Every row gives one point. The points of each table are mixes of a few directions, plus a little noise. How many directions does each table use, and how many do they share? Where both have some left over, give the other angles between the two spaces (their principal angles), to ten degrees, smallest first.

First:
[[-22  27]
 [-34  40]
 [ 25 -30]
 [ 30 -37]]
Second, 7 rows:
[[ 28  48]
 [-30 -51]
 [ 10  18]
 [ 13  23]
 [ -9 -16]
 [-33 -56]
 [ 21  33]]
Directions: first 1, second 1, shared 0; angles 70

First, 8 rows:
[[ 66   7 -25  26 -10  43]
 [  0  -8   2  41  -8 -27]
 [-59  -2  19 -34  10 -31]
 [-19  39 -40 -54  -9  15]
 [ 21 -35  40  26  15   6]
 [ 25  39 -52 -22 -17  34]
 [ 13 -14  13  22   3   0]
 [-47 -27  44  -6  17 -37]]
Second, 7 rows:
[[ 45  -9  -2  38  -4  18]
 [-73  13   0 -38   1 -43]
 [ 14  -5 -16  95 -25 -50]
 [-33   6   3 -29   4 -12]
 [ 16  -1  12 -55  19  53]
 [ -4   1   3 -18   5   9]
 [ 34  -6   2   8   3  27]]
Directions: first 3, second 2, shared 2

First, 9 rows:
[[ 16   0 -12 -14   8   6  31  22 -23]
 [-10 -29   5  30  20 -11 -27  -6  -9]
 [  7  54   7   3 -47 -18 -15 -10 -22]
 [ 11  85   7 -16 -48   1 -18 -12  37]
 [-13 -16   2 -12  13  18   4  -9  57]
 [ 31 -34 -29  26  95  22   8  54   3]
 [-24 -55  13  10 -25 -28   6 -18 -81]
 [-30 -14  16 -16 -33  -2   1 -34  27]
 [ 10  10  -7  -9  13  10  13  13  15]]
Second, 7 rows:
[[ -7  22  20   8 -21  13   9  -9 -14]
 [-25 -11   7   7 -38 -43 -61 -41  13]
 [-10 -54 -17  -1  25   6  60  -9   6]
 [ 45  13 -40 -22  41 -15 -34  55  11]
 [ -5  12  33   8  19  62  42  16  -9]
 [ 21  20 -11  -5   7  14  44  20 -19]
 [-19  -3   8   6 -34 -36 -60 -32  11]]
Directions: first 4, second 4, shared 2; angles 40, 80

First, 11 rows:
[[ 18   0 -14 -22 -25  18  24  -4  25 -22 -34 -26  -5   3]
 [ 23 -13 -24 -11 -41  31  36  -7  21 -18 -35 -27   4  -3]
 [-10  23  12 -38  29 -20 -25  11 -28 -27  10  10  -5 -26]
 [  9  15  24  -1   7  -8 -11 -11  17  -6   1  -4 -10  20]
 [  8 -16  -5  15 -15  15  16  -3 -22  -9  17   5  19 -19]
 [ 13 -21 -42  -4 -42  33  39   0  29   1 -43 -28   2   3]
 [  2   9  20   4  12  -8 -13  -4  -6  -6  17   7  -1   3]
 [ -9 -21 -43  -4 -20  16  21  13   0  11 -22  -7   6 -15]
 [-12  -9  15  38  16 -13 -14   0 -16  27  34  23   7   9]
 [-22  34  50   3  58 -48 -58  -1  -4  18  32  25 -19  25]
 [-20  -4   6  22  23 -17 -19   9 -16  28  25  20   2   3]]
Second:
[[  8  -5   5  -7   2  -9  -4 -13   2   9  -2  -3   2 -11]
 [ 21 -14  14 -19   5 -25 -11 -37   5  25  -6  -8   6 -31]
 [ 13  -9   9 -12   3 -16  -7 -24   3  16  -4  -5   4 -20]
 [-53  34 -36  48 -13  65  29  95 -13 -64  15  19 -15  80]
 [ 22 -14  15 -20   5 -26 -12 -39   5  26  -6  -8   6 -32]
 [ -9   6  -6   8  -2  11   5  15  -2 -10   3   3  -2  13]
 [ -5   3  -3   4  -1   6   3   9  -1  -6   2   2  -1   7]
 [ 33 -21  23 -30   8 -40 -18 -59   8  39 -10 -12   9 -49]
 [ -1   2  -1   1  -1   2   1   3  -1  -2   1   0   0   3]
 [-23  15 -16  21  -6  28  13  41  -6 -28   6   8  -7  35]
 [ -5   3  -3   4  -1   6   2   8  -1  -5   2   1  -1   7]]
Directions: first 4, second 1, shared 0; angles 80

First (8 x 20):
[[ 15 -95   3 -10  -2  26 -63 -23  37  55  10  15   5  12  43  19  16  10
  -49  -7]
 [  3  23  -5  17  -5 -17  10  14   0  -2  -4  -1  -6  42  -1  -3 -19   7
   17 -25]
 [ -7   3   6 -13   6   9   5 -10 -10 -15   0  -1   6 -46 -13  -2  13 -10
   -2  27]
 [  6 -86   8 -28   8  36 -53 -32  21  35  10  12  10 -46  26  13  32  -3
  -50  29]
 [ 10 -44   0   0  -5   8 -32  -6  23  31   6   7   0  26  25   9   2   8
  -19 -15]
 [ -2  17  -1   6  -1  -9   9   7  -5  -8  -3  -2  -2   7  -7  -3  -7   1
   10  -4]
 [-20  87   2  -2   8 -12  63  13 -42 -61 -10 -15  -1 -52 -47 -16  -3 -15
   39  29]
 [ -4  94  -9  32 -10 -41  59  36 -22 -36 -11 -12 -13  57 -28 -14 -35   3
   55 -36]]
Second:
[[ 12  20  -9  13  20 -52 -39 -17 -14 -30 -15  22  43 -60 -26 -20  30 -45
   11   6]
 [  7  49 -19  33 -19   7  27  10   2  -3   7 -55  -4  37 -16 -13 -19  21
  -11   5]
 [-29 -56 -13 -18  -6 -28 -14 -21  15  22  -6  -4   9 -42  -2  -3  13 -19
  -24  29]
 [ 49  42 -11   9   5  -1 -22  12 -27 -38  15 -24  11  46 -21  12   0  18
  -11 -21]
 [-29  19  -7 -18  -6  -2  45   2 -18 -20   0 -32 -10 -34 -27  -2  -4   0
   -1  37]
 [ 14  55 -28  55  -3 -69 -20  -1   3 -14 -16 -10  36   9 -27 -35   0 -29
   14 -17]
 [-16 -17  17  20  -1  44   5 -18  37  44  -6  14  -1 -39  32 -22   4  -8
   -3  21]
 [ -4 -55  41 -45   6  46  13  26   2  23   8  63 -48  65  53  45 -21  32
   30 -53]
 [ -4 -59  27 -48   3  54   6   7   0  17  15  25 -34  19  34  38  -5  28
   -6  -8]]
Directions: first 2, second 6, shared 2

First:
[[  5 -19 -24   8  -7 -18  -3   4  18 -21 -22 -17  29   9  16   5 -19   2
    6  24   1  26  13  -8   3 -13  14  25  19 -10  -6 -20]
 [ 14 -36 -36  32 -19 -32 -12  10  26 -44 -35  -6  47   9  26   8 -49   8
   29  27  -4  41  20 -22   2 -14  14  26  24  -5  -9 -30]
 [  8 -19  -3  20 -14   1 -21   3  25 -28 -26  -9  22  12   6  20 -27  -1
   18  19 -21  13  24 -25   3   1  -8 -11  14 -10 -10   0]
 [-15  21  31   3  13  13   3   3 -40  19  46  56 -44 -16 -28 -35   8  44
   -3 -47  -1 -18 -21  20 -18  13   0 -14 -36  14  26  24]
 [-50  52  13 -90  59  17  47 -11 -48  74  64 -22 -57   3 -32 -66  90  52
  -95  -4  38  -7 -35  85 -18 -27  54  71 -20 -34  40   9]
 [  9  -6   4  -2  -9  15 -14  -5  28  -8 -26 -33  14  12   5  34   2 -34
    2  24 -16  -7  20 -21  13   4 -19 -23  16 -11 -18   6]
 [ 17 -16   3  30 -21   2 -21   3  19 -25 -23   6  17   1   7  27 -29 -19
   32   2 -19  -3  16 -33   7  13 -24 -35   6  10 -15   4]
 [ 26  -1  -7  20 -19 -15  10  -3  -4   4  -6  16   5 -24  20  24  -5 -63
   32 -25  15 -24 -21 -19  16  18 -29 -35  -3  46 -20 -11]
 [-13  24  21 -22  16  17  11  -5 -22  29  29  11 -33  -6 -19 -17  31  10
  -22 -19   6 -20 -16  22  -6   5   0  -5 -18   1  13  17]]
Second (11 x 32):
[[-27  33   7 -51  34  10  30  -5 -33  45  40  -7 -36  -1 -20 -40  53  29
  -54  -7  25  -7 -23  50 -12 -13  29  38 -14 -17  23   6]
 [ 15 -17  -5  26 -17  -5 -14   3  16 -23 -21   5  19   2  10  20 -27 -15
   28   5 -13   5  11 -25   5   6 -16 -20   7   9 -12  -3]
 [ 30 -34  -9  54 -36 -11 -30   8  33 -46 -43   9  38   1  21  42 -55 -31
   57   8 -25   8  25 -52  10  15 -31 -41  15  16 -25  -6]
 [-18  20   5 -30  20   5  18  -5 -20  28  24  -4 -23   0 -12 -24  33  18
  -31  -5  16  -4 -14  30  -6  -9  18  24 -10  -9  15   3]
 [ 26 -29  -9  45 -30  -8 -27   5  29 -42 -38   7  33   1  19  37 -50 -26
   50   8 -21   6  22 -45  11  13 -27 -36  14  14 -22  -4]
 [ -9  11   2 -16   9   3   8  -2 -10  13  13  -3 -11   0  -7 -12  16   8
  -17  -2   9  -1  -7  15  -5  -4   9  12  -5  -6   6   1]
 [ 18 -18  -5  32 -21  -6 -18   3  19 -27 -25   4  23   1  12  24 -32 -17
   34   6 -15   4  13 -31   8   8 -19 -24   9   9 -15  -4]
 [ -6   5   2 -11   6   3   5  -1  -6   8   9  -1  -5   0  -2  -7   8   4
   -9  -1   3   0  -4   9  -2  -1   5   6  -4  -3   3   3]
 [-33  36  11 -58  38  11  34  -7 -36  51  46  -8 -41  -1 -22 -45  61  34
  -62  -8  28  -7 -27  58 -13 -14  34  45 -17 -18  27   6]
 [-32  35   9 -57  38  10  33  -6 -36  51  46  -9 -40  -3 -21 -45  59  31
  -60 -10  26  -7 -26  56 -12 -14  33  45 -16 -16  25   6]
 [ 36 -40 -11  63 -41 -12 -36   7  40 -55 -50   9  45   1  24  49 -66 -35
   67   9 -30   8  28 -63  13  17 -36 -48  18  19 -30  -7]]
Directions: first 4, second 1, shared 1

First, 9 rows:
[[-16  -3  -6   2  -3  -4   4  -1   0  -1   4   5   2  14  -2 -17  -3 -11
    0   4  12   5  -1   2  -2  -6  -5  -7 -18   6  -7 -13]
 [ -4 -10   0   8  -9  -5  -5   3  -7   2   4   7  -6   0   2  -5  -8  -4
   21  -8  15   0  12  -2   3  -7  -3 -18 -16   2 -15   4]
 [ 35 -16  46   9 -54  -9 -15  -4   3  10  32 -10 -19 -42   9   7 -29  18
   65 -33   7   2  46   2  10  20  -5 -57 -21  -2 -16  65]
 [-23 -26 -25  16  27 -22 -36  18 -36   4 -19  44 -32 -14  12   1 -23  -2
   55 -40  38 -33  41 -11  -7 -48   8 -45 -19 -32 -61  -2]
 [-66  27 -53 -32  85  -5  11  -5  11 -14 -32  27  10  38  -8 -38  12 -20
  -95  23 -18 -22 -38  13 -45 -28   9  43  19 -38   9 -88]
 [-20  11   9  -9 -28   5  34 -17  29  -5  27 -18  24  37 -12 -43   4 -22
  -37  32  -1  34 -25  15  -4  22 -18   7 -30  30  25 -23]
 [ 54   2  22  15 -44  27  18   1   1   3   6 -42  22   1  -5  43  30  10
    7  26 -14  33 -26 -12  42  35  -4  40  22  53  40  34]
 [ 58   9  34  -1 -27  17   2  -3   8   5   6 -34   5 -32   1  44  12  28
    6   2 -32   8  -5  -4  20  37   5  22  38  12  35  49]
 [-18   6 -28  -9  52  -4 -13   7 -11  -3 -29  21  -8  -2   2   7   4   3
  -22  -6  -7 -27  -4  -3 -17 -24  13  16  25 -31  -9 -26]]
Second, 8 rows:
[[  7  -4 -12   7  28 -10 -23 -10   5  26 -35  10  23  25  -7  11  32  11
   18   9  -3   4   4  24   5   6   7 -12 -19 -33  10 -19]
 [ 23   0  38  13 -22   3  18   8  13  -4 -26  -4  26   5  33 -22  34  11
    9   5  -5 -15  -5 -14   5 -29  22  16   4  -3 -41 -29]
 [ 57  20  71   9 -33 -23  35  21  11  -9  -4   6  14  23  44 -26  38  -2
   10   1 -16 -31  -7 -24 -14 -14  20  -7   7  21 -35 -22]
 [  8  -9  -3  14  16   0 -14  -9   8  21 -45   4  32  16   8  -2  40  16
   18  11  -1   1   2  14  11 -14  16   5 -14 -32 -13 -31]
 [-33  13 -47 -25  32 -18 -21  -5 -24   1  62   8 -54  -3 -55  37 -64 -27
  -20 -11   1  19   7  19 -20  59 -43 -38  -7  19  74  58]
 [-23 -13 -20   0  -1  21  -6  -7   1  -3  -7 -10   2 -19  -5  -1 -11   6
   -5   0   9   8  -1  -1  12 -11   0  18   3  -7  -8  -1]
 [-47  11 -46 -31   8   0  -5   1 -25 -21  82  -4 -68 -30 -49  28 -90 -32
  -35 -20   7  18   2   3 -18  47 -47 -19  10  39  62  72]
 [  3 -14  19  12 -27  26  16   2  12 -12 -28 -13  26 -17  31 -24  22  16
    4   2   4  -8  -5 -18  16 -43  22  36  12  -6 -50 -30]]
Directions: first 4, second 3, shared 0; angles 60, 80, 90

First (10 x 32):
[[ -4 -20  -1 -75  78  18 -54 -18 -10 -45  23  30  -4 -26  27  36 -13  29
   34  62 -73 -52 -19 -45   2  15 -36 -56  95   8  15  10]
 [  1   3   0  10 -11  -2   7   2   1   6  -3  -4   1   4  -4  -5   2  -4
   -5  -8  10   7   3   6   0  -2   5   8 -13  -1  -2  -1]
 [  1   3   0  13 -13  -3   9   3   2   8  -4  -5   1   4  -5  -6   2  -5
   -6 -11  12   9   3   8   0  -3   6   9 -16  -1  -3  -2]
 [  3  17   0  64 -67 -16  46  16   8  39 -20 -26   3  23 -23 -31  11 -25
  -30 -54  63  45  16  39  -1 -13  31  48 -82  -7 -13  -9]
 [ -1  -5   0 -20  20   5 -14  -5  -3 -12   6   8  -1  -7   7   9  -3   8
    9  16 -19 -14  -5 -12   0   4  -9 -15  25   2   4   3]
 [  3  16   0  60 -63 -14  43  14   8  36 -18 -24   3  21 -22 -28  11 -23
  -28 -50  59  42  15  36  -1 -12  29  45 -76  -7 -12  -8]
 [  1   6   0  21 -23  -5  15   5   3  13  -6  -9   1   8  -8 -10   4  -8
  -10 -18  21  15   5  13   0  -4  10  16 -27  -2  -5  -3]
 [ -3 -17  -1 -63  67  15 -46 -15  -8 -38  19  26  -3 -22  23  30 -11  25
   29  53 -62 -44 -16 -39   1  13 -30 -47  81   7  13   9]
 [  1   4   0  14 -15  -3  10   3   2   8  -4  -6   1   5  -5  -7   2  -5
   -6 -12  14  10   4   8   0  -3   7  10 -18  -2  -3  -2]
 [ -1  -7   0 -24  26   6 -18  -6  -3 -15   7  10  -1  -9   9  12  -4  10
   11  20 -24 -17  -6 -15   1   5 -12 -18  31   3   5   3]]
Second, 11 rows:
[[ 20  10 -18  36 -16 -21  83 -19   5   2 -41  -5 -40 -28 -51   1 -41  28
  -58 -71  19  32  22 -17  14 -33  34   4 -79   3 -41  -6]
 [-26 -45 -17  -3  38   7 -20  11 -42  18  -3 -33  22  23  40 -43  30 -31
    4  63  24  40   0  12 -39 -38 -42  -5  19 -26  -6  15]
 [ 28  31  -5  29 -31 -19  75 -20  25  -9 -31  12 -42 -33 -59  22 -47  37
  -47 -86   2   7  17 -20  30  -8  48   8 -71  17 -29 -11]
 [  6   0 -10  17  -4  -9  37  -8   0   2 -19  -6 -16 -10 -19  -4 -16  10
  -26 -28  11  18  10  -7   3 -19  13   3 -36   1 -18   0]
 [-14 -12   5 -17  13  11 -41  12 -10   1  18  -4  22  17  30  -7  25 -20
   27  43  -3  -8 -11  10 -12  10 -23  -4  40  -6  17   4]
 [-19 -40 -23  13  32  -2  13   4 -40  18 -18 -34   7  13  20 -43  12 -20
  -18  33  28  51   9   7 -33 -52 -28  -3 -12 -24 -21  13]
 [ -7 -10  -1  -6  10   3 -14   4 -10   4   5  -6  10   9  15  -9  12 -10
    8  23   2   4  -4   5 -10  -3 -13  -1  14  -6   2   3]
 [ -3   0   6 -10   2   6 -22   5   1  -1  12   3   9   7  12   2  11  -7
   17  17  -7 -12  -7   4   0  12  -8  -1  22   1  12   1]
 [  6  22  19 -16 -15   7 -28   4  22 -12  23  22   8  -1   2  26   3   6
   25  -2 -23 -38 -11   0  16  39   8   0  27  14  24  -7]
 [  1  12  16 -18  -8   8 -38   7  14  -9  24  17  13   4  11  17  12  -2
   30  14 -21 -33 -13   2   9  34  -2  -1  35   9  24  -3]
 [  9  31  28 -24 -22   9 -41   4  34 -17  31  33   9  -3   2  38   4   8
   36  -3 -33 -56 -14   0  24  57  11   1  37  20  33 -10]]
Directions: first 1, second 2, shared 0; angles 50

First:
[[ 26  17  -4  -4 -11 -11   3   2 -12  16  21  15 -10   7 -18 -10  -4   6
   -5 -12 -14  -9 -13 -26 -17  22  40  -6  -6 -16 -10  -9]
 [-22 -14   3   4   9   9  -3  -2  10 -14 -18 -13   8  -6  16   8   3  -5
    4  11  12   7  11  23  14 -19 -34   5   5  14   8   8]
 [ 62  40  -9 -11 -26 -26   7   5 -29  39  51  36 -24  17 -44 -24  -9  14
  -12 -29 -34 -21 -31 -64 -40  53  95 -13 -13 -38 -23 -22]
 [-60 -39   9  10  25  25  -7  -5  29 -39 -50 -35  23 -15  43  24   9 -14
   12  29  33  20  30  62  39 -52 -92  13  13  37  23  21]
 [-48 -31   7   8  21  20  -6  -3  23 -31 -40 -29  18 -13  34  19   7 -11
    9  23  27  16  24  50  31 -41 -74  10  10  30  18  17]
 [-25 -16   4   4  11  10  -3  -2  12 -16 -21 -15  10  -7  18  10   4  -6
    5  12  14   8  13  26  16 -22 -39   5   5  15   9   9]
 [ 15  10  -2  -3  -6  -6   2   1  -7  10  12   9  -6   4 -11  -6  -2   4
   -3  -7  -8  -5  -7 -15 -10  13  23  -3  -3  -9  -5  -5]
 [ 53  34  -7  -9 -22 -22   6   4 -25  33  43  31 -20  14 -38 -21  -8  13
  -10 -25 -29 -18 -26 -54 -34  45  81 -12 -11 -32 -20 -19]]
Second, 11 rows:
[[-34   0 -15  28  18  11 -15  12  -1  24 -28 -16  17 -28   0  25  32  -5
   24   4  49 -15  -5   7  -2 -24 -19  -9  -2 -10   5   4]
 [ 15   9  -1   3  -5  -8  -4  -3  -4  26  17  17 -11   7 -14   2  -2  14
   -6 -14  -2 -12 -12 -31 -10  18  32  -1  -4 -25   0  -5]
 [  6  20 -32 -24 -11   4  33  37 -35 -64 -18 -52  49 -36  -4 -58  18 -72
   43  41 -22  34   7  74 -19 -16 -16 -34  -9  93 -58  -3]
 [  8 -40  49 -29  -6  -4   4 -44  44 -40  14  29 -36  57  31   8 -57  38
  -55 -11 -45  23  28  -5  40  10 -30  43  19  -5  40  10]
 [ 40   8  12 -29 -23 -13  17  -8  -4 -24  30  17 -14  27  -6 -29 -32   4
  -23  -8 -53  13   1  -9  -3  31  29   6   2  10  -9  -5]
 [-18  13 -26  10   7   7   3  25 -20  -4 -22 -32  29 -37  -6  -8  32 -34
   36  19  26   0  -4  29 -13 -20 -11 -23  -7  28 -22  -1]
 [-15   3 -12  10   5   5  -2  12  -7   1 -17 -17  16 -19  -1   2  19 -17
   19   9  17  -1  -1  17  -5 -13 -11 -10  -2  12  -9   0]
 [ -9 -37  44   0   7   0 -19 -41  48   8   7  37 -41  44  26  40 -37  53
  -46 -22  -6  -3  17 -28  37   4 -25  42  16 -44  56  12]
 [-13   3  -4  14   8   4 -10   2   2  21  -8   0   3 -10  -2  15  11   5
    5  -5  23 -11  -4  -8  -2  -5  -1  -1  -2 -14   5  -1]
 [-23  13 -29  22  11  11  -3  26 -22  14 -27 -33  30 -41  -9   4  42 -28
   38  14  39  -9  -7  19 -15 -22  -7 -27  -9  11 -19  -1]
 [ 41   9  16 -11 -17 -20  -2 -18   0  31  42  45 -40  35 -20   2 -26  39
  -34 -34 -31 -16 -12 -62 -11  42  58  11  -2 -50  13 -11]]
Directions: first 1, second 3, shared 1

First:
[[ 47 -44 -40 -18  36  50  56  31  23  53  21   4  38  36 -65 -42 -22  -5
   -2 -51  -2  11  28  55  12 -19  75 -21  43 -11  12   7]
 [-56  -3  12  22   4  11 -22 -53  51  28 -44  -4   8  38  17 -11  -9  26
    7  -2   3 -30  16 -33  11  12 -45 -17 -38  38 -19  14]
 [ 30 -30  12 -57   3  -7  -4  44 -41   2  57  -7 -53   0 -28 -20 -19 -28
   18   8   9  20 -62  75 -14 -18  60  32  -7  -3   5 -43]
 [-56  12  -5  44  16  17 -29 -63  61   2 -54 -10  46   9  27  -3  25  47
  -20   2  -5 -41  37 -84  27  19 -70 -30 -35  11 -30  48]
 [-15  29   5  26 -14 -17 -11 -18  -1 -27 -23   2   9 -23  31  27  20   9
   -8  14  -6  -5  11 -45   2  11 -42  -5  -5  -6  -3  17]
 [-17   4  22 -26  -5 -27 -51  -1 -30 -37  21 -15 -38 -28  20   5  17   0
    1  37   5  -7 -58  -8  -1   4 -17  29 -46  -5 -19 -13]
 [ 39  -3   1 -20 -17  -8  31  37 -35   5  27  12 -24  -1 -18   8 -21 -35
   16  -7   1  31  -7  55 -19 -13  45  14  36  -2  28 -31]
 [-27  21   9  29 -20  -7   7 -28  16  10 -37  11   3  14  26  22 -10   6
    8  -1  -1  -3  30 -22  -8  10 -34 -11   6  22   7   3]
 [ -5  33   3  19 -18 -24 -17  -6 -19 -42  -8   1   2 -39  31  32  28   4
  -12  22  -3   0   1 -42  -4  11 -37   4  -2 -19  -1   9]
 [ 60 -18 -25 -23  13  15  42  52 -26   6  39   5  10  -7 -45 -10  -6 -22
   -2 -23  -3  25   0  53  -4 -19  69   4  47 -29  20 -10]]
Second:
[[ 35  -7  -6 -28 -14 -14  14  40 -49   3  17 -15   3 -27 -14  -7 -14 -18
    1  33 -14  36  -7  26 -42  13  34  34  38   2  -9 -42]
 [ 20   5 -57  -9  15 -35  -2  65  -4   1 -19  10  60 -19   5  -8   8   2
    2  35  14   9  37 -33 -43  25   1   5   4  18 -46  15]
 [  3   2  63  21 -36   9 -21 -52  -9 -11  17 -32 -43 -12   9  -1   5 -15
    2  12 -35   8 -39   7  11 -14  -1  28  -2 -16   3 -24]
 [ -5  -9 -55 -20  39 -38 -41  57  25  -2 -14  12  46   1  10 -24  17  13
    9  31  36 -21  10 -40 -20  19 -10  -3 -58  27 -67  35]
 [-13   0 -29   9  23  11   9  -1  30  10 -22  14  34  15  -1  -3   4  19
   -7 -19  12 -17  32 -23  13   5 -14 -28  -5   4  -3  30]
 [ 17   2  50   4 -38 -11 -22 -17 -30 -15  24 -30 -40 -24   8  -1   2 -25
    7  31 -29  21 -43  14 -13  -7  11  42   3  -9  -7 -37]
 [-26 -16 -36 -19  44  44  44  -6  25  31 -10  26  15  43 -30  -2 -18  30
  -14 -61  25 -21  29  22  35  -2   4 -50  11   1  43  20]
 [  5  25  39   5 -36 -63 -53  20 -25 -50  23  10 -62 -22  44  28  15 -38
   30  35  14   2 -54   1 -16 -14 -13  31 -49   4 -13 -10]
 [-27  19  19  54  -8  71  74 -85  34  17 -28  23  -2  35 -10  39 -11  21
  -25 -90 -16 -12  54   5  64 -20 -25 -62  61 -29  95  23]
 [ -8 -21  11 -16  11  26  -2 -20   4  16  13 -17 -11  12 -19 -20  -8   9
   -5  -8  -7  -5 -18  19  14  -4  13   3  -5  -3   2 -10]]
Directions: first 4, second 5, shared 2; angles 30, 70
